Each point is reached from the start by the listed moves, each made 0, 1 or 2 times, or once backwards (-1), plus a little noise. Say if it took an odd or an even number of moves. Then give how often each move was made.

Moves:
(1): [ 45 -11]
(2): [ 6 27]
Start: [6 6]
Points:
[59 50] -> odd (1, 2)
[-39  19] -> odd (-1, 0)
[57 -6] -> odd (1, 0)

Moves:
(1): [  8 -11  -1 -14  25  -3  12   7  -4]
(2): [10 28  8  3 -4 -5  8 -1 12]
(3): [ -2 -12  12   8   1  -6   5 -13  -1]
(4): [  1  -4  -3   7 -10 -28   1   7  25]
(5): [ 10 -21 -10 -19 -15 -12   9  -1  17]
(6): [ -7  -2   7 -10  11 -13  -4 -12  -2]
(7): [ 14 -17 -22   0  19   2  18 -15 -13]
(8): [  3   1  17  -2  -7 -21   2  14 -22]
Start: [-15   6   7   9  11  -9  -3  -6   7]
Points:
[ 29  21 -57  25  79  39  40 -14  -6] -> even (1, 1, -1, 0, -1, -1, 2, -1)
[ -16   35   71   39    2 -121    7   11    5] -> even (0, 1, 1, 2, -1, 1, 0, 2)
[-28  27  40  14  29 -34 -16  -1 -37] -> odd (0, 0, 0, 0, -1, 1, 0, 1)
[  9  46  59  10 -49 -47  17  17  40] -> odd (0, 2, 1, 0, 1, -1, -1, 1)
[-19 -25 -19  22  39 -84  -6 -22 -22] -> odd (-1, -1, -1, 2, -1, 2, 2, 1)

Moves:
(1): [-13  17   8   1 -15  -4  -6  -1   8   1  -4   6  20  -4]
(2): [ -2  -1  -6   6  -5   3   4  -5  12   4  -2   9  -5 -14]
(3): [ 15  11 -29  21   6   0  -2   8  -2   2  -2 -11  -7  -7]
(4): [-16  -5  -8  19  -3   2  -6   1 -18   0   1  -7  -1   6]
(5): [ -4  -1   0 -22  16  -4   0 -24  13  22  16 -10   7 -10]
(6): [  5 -11 -10   3   1 -13   4   1   1  -5  15  16  -1   1]
(7): [  4   6  -5   3   1 -11   5 -13  -6 -11  -3 -14   5   7]
(8): [  8  12  13   9  -4 -11 -11 -13 -10   5   5   3  -6   1]
(9): [ -4 -12   0 -16   9 -14 -22  -4  11  -9  -9  18 -11   7]
(10): [-15  20   5   5   4   0   4  -1  21 -22  14   4  -9   4]
(11): [ -3  -4 -13  -1   6  11   3 -13 -30  -1  12   3   1   1]
(12): [  7   8  -1 -19  33   7  -7   6  13  12  -6  14  -2  15]
Start: [ -9   5  -1   1   1  -4 -21   9   1 -10   0   6   0   6]
Points:
[ -48   33   19 -115   95  -39  -92  -20  105   21   27   87   18   33] -> even (2, -1, 0, 0, 2, 1, -1, 0, 2, 1, 0, 2)
[-42  19 -12 -39  20 -66 -56  12 121 -58 -10  91   9  26] -> even (2, 1, 0, 0, 0, 2, 1, -1, 2, 1, -1, 1)
[-17  54  52  32 -11 -22 -11 -12  27 -18  66 -28 -28  -7] -> odd (-1, -1, 0, 0, 1, 0, -1, 2, -1, 2, -1, -1)
[ -19   -9  -21    6   50   15 -114  -10  -72   31  -40   89  -53   38] -> even (0, 2, 0, 2, -1, -1, -1, 2, 2, -1, 2, 2)
[-36  41   3 -14  13 -40 -39  -9  49   9   3  12  47  16] -> even (2, 0, 0, 1, 1, 1, 1, 0, 0, 0, -1, 1)
[-23  19  -9 -25 -29 -49 -42 -29 116  34  19  43  23 -77] -> odd (2, 2, 1, -1, 2, 1, -1, 0, 1, 0, -1, -1)

Moves:
(1): [  4  -1 -11   2   3   0  11   2  -3  -6 -20  19  -4 -12 -10  -2  14   5
  -2  -2  -5  -6  -2   4]
(2): [ -1   1 -14  -5   2   1  -6   6  22   7   2  20   1  20   6 -10  -3  37
  13 -10 -20 -17  11 -18]
(3): [ 6  7 14 -5 -3  6 -8  1 -5 -6 -7 -2  3 -2 -4  2  5  5 -9 -2  0  7  3  1]
(4): [  0  -3  10  -6  -1   3   1   5  17  -2   0  10  -1 -15  -6  -1  -5  -5
   8   7  -2   5   5  -6]
(5): [ -5  -7  12  -6 -11   2  -7   5   4  -4   3  -1   0   1  10   0   3  -4
  -5   9  -1   6  -9   8]
(6): [  6   0  18  -6   5   7 -10 -21   3 -26  -8   1   0  14   5   1   1 -15
   1  -2   4  -5   8  -3]
(7): [ -7  -7  17  -4   2   2   1 -11   3 -10  -9  14  -9 -11  -1 -18  -8   7
  10   5  -1  -5   6  -6]
(8): [  1  -5  -7 -10   0   1  -8   4  10  -6  -2 -13   1  -5   9  -3  -7   7
   5   9  13   3 -11  -8]
(9): [ -1  -5  20  -7   3  -7   7 -10   9  -2  -8   5 -16 -13  -1  -3  10  12
  -5  -1  -2  14  10   2]
(10): [  6 -13 -31  13   6   8  15  16  12  18  -4  -1 -18   6 -16   5 -10  -2
  -5  18 -17  -4 -11   4]
(11): [ -1  11  -8   6  -8  -7   8 -10  -9  -9 -12 -18  -8   6   3  -2   1 -17
 -11  -6 -10 -11   9  -8]
(12): [ 0 -1  6 11 -5  4  5 -2  8  3 -3 14 -2  3  1 -3 -3  0  7 -3  2  2 -4 -9]
(13): [ -6   8   8   6  -6   2  14 -17  -3 -13  -6   9   2  11   4  19 -12   3
   9  -6 -16  -2   5   1]
(14): [  1   5   6  -2   5  10  -1   6   0  -7 -10  -2 -13   1   9  -4   6 -12
   3  -4   2   9  10   8]
(15): [ -6   8   0  -3  12   9   1 -10  10  -2   3  -9   1   0   6   5  -6   3
   3  -9   0  -9  -9   3]
(16): [ -7 -20  -1  20   1 -12  -6  17   5  19  -4   1   2   0  -1 -12  10   3
  23  19   1 -15  -3  -4]
(17): [  5 -12   5 -10  -8   6  13   3   5   8  -1   3   6  -4   8  -4 -13  16
   8  -6   3 -16   2   3]
(18): [ -1  -9  -9   2  -6  -6 -12   2   7   6 -12   3  11  13   9  -5  -9   7
   9 -18  -4  -2   0   0]
(19): [  3   2   4   9  -1   0  -8   0   4   3   1  12  -1  -8   5   6  -9 -11
 -16   6  -3  12   4  -2]
(20): [  2   4   7 -15   4   2   3  -1 -14   8 -25  11 -10   3   9   3   0   4
   6 -18   3   2   1  -3]
(21): [  1  -3  -7   6   2   4   4   3  -7 -10   7  -3  -4  -9 -11  19  -3   3
  -9 -14  -2  -4  -9  -8]
(22): [  9   6  13 -13  -6  -5  -8   0  -3 -13   3  -5  -7 -10   7  -7  -3   6
   5   5   1  -1  -8   8]
(23): [-7  1  6 -1  2 -8 11 -2 -3 -5 -2  3  7  3  4  1 -9 -3 -8 -3  1  2  2 -2]
(24): [ -5   4  -5  -2  -1  -5  -3   0   3  -1   5 -13  -6  -2  -6   0  -3  -4
  -4   4  12   0   5   5]
Start: [ -4   8 -10  -6   4   4  16  11 -17 -10   3  -5  -2   8  -7   2  -7   8
  16  10   5 -11 -11   3]
Points:
[  33    3  -13   -3  -21  -10   11  -33  -23  -92  -61   18   34   63
    9   51  -36   76   59  -78  -73 -107  -10  -26] -> odd (1, 1, 1, 0, -1, 2, -1, 0, 0, 0, 1, -1, 2, -1, 0, 1, 1, 2, 0, 0, 2, 2, 0, -1)
[ 12 -33 -75  80  -3   2  93  78  25  46  -7  32 -58 -48 -24  37 -42   7
  36  80 -68 -61 -74  -1] -> odd (1, 0, -1, 1, 0, -1, -1, 0, 0, 2, 1, 1, 1, 0, 1, 2, 1, -1, 2, 0, 1, 2, 0, -1)
[ -3 -16  61 -69  -1   6 118 -49  41 -86 -57 104 -31  23 -14  13 -24 121
  42   2 -91 -87  37   4] -> odd (2, 2, 0, 1, 1, 2, 0, -1, 2, 1, 0, -1, 2, -1, 0, 0, 2, -1, -1, 0, 0, 1, 2, 0)
[-26 -71  90 -30 -33 -30  -2 -42  18 -47 -12  13 -22  57  43 -34  -4  90
 110  53 -34 -76   9   8] -> even (-1, 1, -1, -1, 2, 2, 1, 0, 2, 0, 0, -1, 2, -1, -1, 2, 1, 0, -1, 0, 0, 1, -1, 0)

Moves:
(1): [  6   0 -10  -7  -9  16   0   0  -1   6   5   5  -3   0   0   5   8  -1
   0   5   0   3   3  -1  -8  15  10]
(2): [ -4  -2  -6   9  15   2  -1   5  -4   8 -13  -1  11  -1  -6  -2   3   5
  -8  -2   5  -8  -2  -6  -1  -4   0]
(3): [ -4   2   1  -2  -4  -2   2 -14   3   7   2  -3   2   1   4  -3  -1  -5
  11   2   1   3  -4 -15   0  -3   3]
(4): [ -4   8  -8   5 -11  10  -3  12  -6  11  -3   3  -2  10  -5 -12  -4   7
  -5   0   8  -2  -5  -3   2  -4 -10]
(5): [ 0 -6 -3 -4  2  0  4  3  0 -4 -2 -3 -3 -6 -4  0  1  2 11  0  5  8 -5  1
 -5  9 -1]
(6): [  1 -18  19 -10   5   3   0   0  -3  -2  -7   2 -10  -9   3  -9  -8 -13
  14 -17  -4 -13  -8  -5  -6  -4   4]
(7): [-17  -2  -3   8   8 -10  -2   8  -5   7 -12 -10   2   9   4  -4   0   8
 -16  -7   4   0   1  -1  -3  -6  -1]
(8): [  5  -6 -12   1  -9  -2  -1   2 -13   8   2  13   2  10   2  10  12  -9
  -4   2  -1   8   8   0   7  -3  -6]
(9): [ 11   0   3  -8  -6   2  -5  10   8 -13  14   7  18   8  -2   4   2  -6
 -18  -7  -7  -3   3  -2  -6  -6   3]
(10): [ -1   0  22  -2   7   0  -2 -10  10  -4  10  -5  -8  -3   0  -4   8  -4
   3  -3   1  -4  -4  14  -7 -20   0]
(11): [ 21   4  10   1  -3  17  -5  -4  -7 -18   6   4 -21   4   4  -1  11  -6
   3  -9  -2  -1 -10  -5   3   3   1]
(12): [  6  -4  14 -12   3  -9   0  -9  11  -2   8   9   3   5   7 -11   4  -6
  15  10  -2  -3  12  -2  -6   8  -7]
(13): [-1 -7  2  4 -4 -1 -5 -6  3  1 -4  0 -5 -9 -2 -5  2  0 -5 -5  4  3  2 -1
  0  0 -1]
(14): [  6  -1  -1  -5  -3   2   2   0   1   1   0 -10   4  -1  -6  -1   5  -4
  -4   9  -5   0  -3   1  -6   6   0]
(15): [ -1  -8   6  -1   3  -2   5  -7   0   4  -5  -1   7  -7   3  -1   2   2
  -6  -8  -4   5  -4   7 -12   1  -6]
(16): [ -6   2  -4  -3   6   8  -5   4   7   5 -21  -3  -6  -2   2  -2   1  12
 -16 -10   2   1  -2  -9  -3  -8   0]
(17): [ -2   1 -12  -1   7  -5  -7   5   3   1   4   8  -4   1   1   0  -1   9
   8   6  -5 -11  -1 -11  -4   3 -11]
(18): [ -3   8  16   5  -4  -9  11  -2 -10  -6   4   9   4   6  -4   1   4  -6
 -16  -4   2  -8  15  -2  -5 -17 -14]
(19): [  8   6 -12  -1  -2   8  10   0   2  -4   1   2   0   2  -8  -1   3  -8
  -4 -18  -8 -17  -4   7   4  -3   9]
(20): [  2   9 -10  13  -3  10  10   0  -3  -7  -7  16  -8   7 -11   5   3  -5
 -21  -1  -9  10   5  10  -5 -13  11]
(21): [ 17  21   0 -10  11 -10  -7   0   5   2  19  -7 -12 -12  13 -15   2  -5
  27  12   6   0  -2 -10  -4  -3  -4]
(22): [ -6   1  -4  -5   8   1   7  -5  -7   3   0   6  -2   1  -5   0  -3   4
 -14  -9   1  -6  -8   0  10  -4   8]
(23): [-11  -1   2  15   1  -5   3  20   2   1 -21  -1  -1   1   4   1   3  14
 -16   6  10   0  -7   3  -5   2   0]
(24): [ 14  -4   2   0   4 -10  -9  -2   2   7 -11 -14  -7  -1   7   0  -3  22
   4   9  11   1  -2  -7  -8  -5  -5]
Start: [-11   5 -16  23  12   5  14   8 -22 -15  10   4 -15 -23  -2  -1 -19  -3
   2  10   5  22  -4  -7  10  12  -7]
Points:
[  1  48 -70  44  -4  15  47  52 -32 -19  14  19 -81 -71 -51 -54 -30 -32
  36  22   2  25 -40  31  -4   5 -16] -> odd (-1, -1, -1, 2, 2, 1, -1, 0, -1, 0, -1, -1, 2, 2, 0, -1, 1, 0, 1, 2, 2, 0, 1, -1)
[ -50  -58  -57   28  -26   83   39   46  -59   54 -121   27  -34  -41
  -18  -11   -4   48 -109  -68   44   15  -49    3   13   52    4] -> even (2, 0, -1, 2, 0, 1, -1, 1, -1, -1, 0, 0, 2, 0, 2, 2, -1, 0, 1, -1, -1, 2, 2, 0)
[  8 -58 -12 -17  22 -13 -13  82   0  36 -72   3 -16  -4   5 -60  17  40
 -15 -23  46 -48   8 -41 -74 -18 -80] -> even (1, 1, -1, 2, 2, 2, 1, 2, 1, 1, -1, 2, 1, 1, 0, 2, 1, 1, 2, -1, 0, -1, 1, 2)
[  75   97 -109   55   -7   37   19   55  -31  -65   41   80  -38   20
  -35   -5   62  -57  -94   -3  -31   -1    6  -65   17  -39  -16] -> even (-1, 1, 1, 0, 0, -1, 0, 2, 2, -1, 2, 0, 2, 2, -1, 1, 2, 1, 2, 2, 2, 0, 1, -1)

Moves:
(1): [  1   6  10   7   2   0   3 -11   3  -2  -4   2  -2  -2   4  -6  -2   1
   6   2   3   3  -1  -7]
(2): [ 11   1   5  12   7  15   9   8   7   0  -7   0  11   1   0   0   1   3
 -11  -6  -6   0  -9   2]
(3): [  4  -8   5   2   1  -1  -2  -7 -18   3   4  -2   5   3   0 -10 -14  -1
 -15  -9   1  -1 -20   2]
(4): [ -5  -5   1   0  11  -4   4  -3   0  11  -3  -4 -10  -5 -11   9  -3   4
   2   2  -6  19  -5  11]
(5): [ 31   8   1  -6   8   2 -13  -1   0   4   7   4   9  -6  17  19  -3  -6
  -2  10  10  -4  -7   1]
(6): [  6  -5 -14  -4   0  14 -13   7   2 -17   6   0  -1  -2  -6  -1   2  18
  -3   3   9   2   4  -2]
(7): [ -5 -13  -4  14  -4   7   7  -7   4  -4   4 -11 -16   0   2   6   0   0
   4   4   3  12   3   0]
(8): [ -5   0  -2  -6   0   4  -2  -3  -5  -2   2   3   7  15   0  -2   2  -2
   3   5 -14   4   0 -10]
(9): [  8   3  -1  14   8   2   3  -3  -5  -2  14  -4   9  -7  -4  -9   0  -6
  -3 -16  -6   0   1  -2]
(10): [ -2   8  -8  -2   3  -2   3  -6   9   4   1  -9  -3  -1  -1  -1  -3 -15
   2  -1   3  -3  -4   7]
(11): [  9  14  -5   1  -8   9  -5 -15  11   9  -8   2 -13   8  -5  -1  13   1
 -16  -4  -8  10  10   8]
(12): [  1   0  -2   0   8   9   1   8  -2  -4  -6  15  -2   9  16   2  -1  -1
 -10  -2  11   4  -5   3]
(13): [ -3   4   6  -7   3   6  -1  -2  -2   3   7  -1  -4  -2   9   1 -17   0
  -3  -4  -7  -4   6   4]
(14): [-14   9  -6  11   1  -1  -4  -2   6   2  13   2  10  -7   6  -5   4 -12
  -8  14   4  10  -4  -5]
(15): [ -5  -7  -3  -9  -1   0 -14 -12  -5  -5  -1  -9  -8  -3   5  13  -1   4
 -11 -15   5   3  -2  -4]
(16): [ -6   4   4   1   3   0 -15   6  -6   3   1   7  -9   4   5  -5  -5   0
  -4   2  -8  -8   0  -2]
(17): [ -9   5  -5  -4  -6  -4   7   9 -10 -21  -1   4 -10   0  12   4   0   8
  -6   3  -3  -4 -12   6]
(18): [ -7   5  -1  -1  -7   0   6  -5  -8  12  -2  24   2   0   3   8  -5 -12
   0   0   6   5   2 -13]
(19): [ -8   0   6  -4   8   9   5   0 -10  -8  -9  -8   1   1  -7   2  -1  -3
  -3   2  -1  -2   4  11]
(20): [ -5   1   2   8   1   1  -9  -9   4   0   3  -1  17   3  -2   7 -12   1
   4   6   7   0   8  11]
(21): [  8  10  -5   4   8   3   7  12  -6  -4   0  -3   6   1   4  11  -9   1
  -1   1   4   8  18 -12]
(22): [ -3  10  32   7  27  -4   2   4   3  -2  13  -8   2  10   3  12 -11  11
  -1  18  -4   2  -6  -3]
(23): [ -3 -14  -7   0   5   3  13 -30   3  10   4   1   6   0   6   3  12  -5
  -3  21  -2  -6   3  -9]
(24): [ -1  11  -8   0  -3   1  -8   0 -11   8   2  -4   5   3  -4   0  15   8
   2  -8  14   2  -3  -3]
Start: [  3  -5  12  -2   7  -4   0   1  -1  -3   4 -18   7   0  -1  11  10  -1
 -11  14  -3  -3   1   6]
Points:
[-10  20 -63 -18  23  78   0 -11  -2   6 -51  -7  44  57 -74  82  91  78
 -59  26  -1  92  69 -17] -> odd (-1, 2, -1, 2, -1, 2, -1, 2, -1, -1, 2, 0, -1, 0, 1, -1, 0, 1, 1, 1, 2, 0, 1, 2)
[ 18  55 -21   0  92   2 -55  71  17 -27  93 -21  46 -24  34  17 -95 -20
  -7  52  -1  33  18  19] -> even (0, -1, 0, 2, 1, 2, -1, 1, 1, 2, -1, 1, 2, 2, -1, 1, 0, -1, -1, 1, 2, 0, -1, -1)
[ -2  -3  20   6 102 -30 -26 -56 -30 -48 108 -77 -14  -8  91  66  10 -30
 -43  89 -11 -31 -73 -33] -> even (0, -1, 0, 0, 2, 0, 1, 1, 2, 2, -1, 0, -1, 1, 2, 2, 2, -1, 0, -1, 0, 2, 2, 0)
[-54  36  69  47  89  46  40 -55   4  52   6 -56 -30   6 -24  13 -65 -39
 -49  21 -38  68  14  25] -> odd (2, 1, 1, 2, -1, 0, 1, 0, 0, 2, 1, 0, 2, 1, 0, 1, -1, 1, 2, 0, 1, 1, 0, 0)
[-13  85   1  -5  59  71  17  41 -77 -13 -16  60 -26   1  35  12 -14  34
 -97   6  31  48 -32  18] -> even (2, 1, 1, 2, 0, 2, -1, -1, 0, 0, 1, 2, 2, 1, -1, 1, 2, 2, 2, -1, 1, 0, 0, 2)
[-33  15  23  -3  61  14  -4 -40   0   6  36 -56  57 -12 -30  48 -48  -5
  41  99  67 -15  61  14] -> even (1, -1, 0, 0, 0, 2, 0, -1, -1, 2, -1, -1, 1, 0, -1, 0, -1, 1, 2, 2, 1, 1, 1, 1)
[ 33   2 -33  31  70  77  18 -31  25 -43   5   8  48  17  18   0  27 -16
 -98  27  -7 -23 -16  36] -> even (0, 2, 0, 0, 0, 2, -1, 0, 2, 2, 1, 2, -1, 0, 0, 1, 1, 0, 1, 1, 0, 0, 2, -1)
[ 49 121  76  48  96 -18  22  46 -50  10  66 -52  67 -13  48  28 -43 -16
 -75  -8  33  26 -74 -16] -> odd (1, 1, 2, 0, 1, -1, -1, -1, 1, 1, 0, 0, 1, 2, 0, -1, 1, 0, 0, -1, 2, 2, -1, 2)
[  4  53 -41  26   2 -15  40 -46   7  57  27  46  13 -31  49  37  47 -42
 -13  52  15  75  29 -20] -> odd (1, -1, -1, 2, 1, -1, 0, 0, 1, -1, 1, 1, 1, 2, -1, -1, 1, 1, -1, 0, 1, -1, 1, 1)
[ 56  16  20  64  21  21 -55  -9  -2  83  11  20  69   7  16  16   2 -14
 -19   7  23  55 -63  35] -> odd (1, 2, 1, 2, 2, -1, 1, 1, 0, -1, 0, 1, 0, 1, -1, 1, -1, 0, -1, 2, -1, -1, -1, 2)
[ 17 -60  -6  -8  19  29 -49 -93 -19  -1 -30 -15  13  15 -15  -6  32  45
 -88 -23  -6  38 -62  32] -> odd (2, 1, 2, 2, 0, 1, -1, 1, 0, -1, 1, 1, -1, 0, 2, 0, 0, -1, 0, 1, -1, -1, 1, 0)
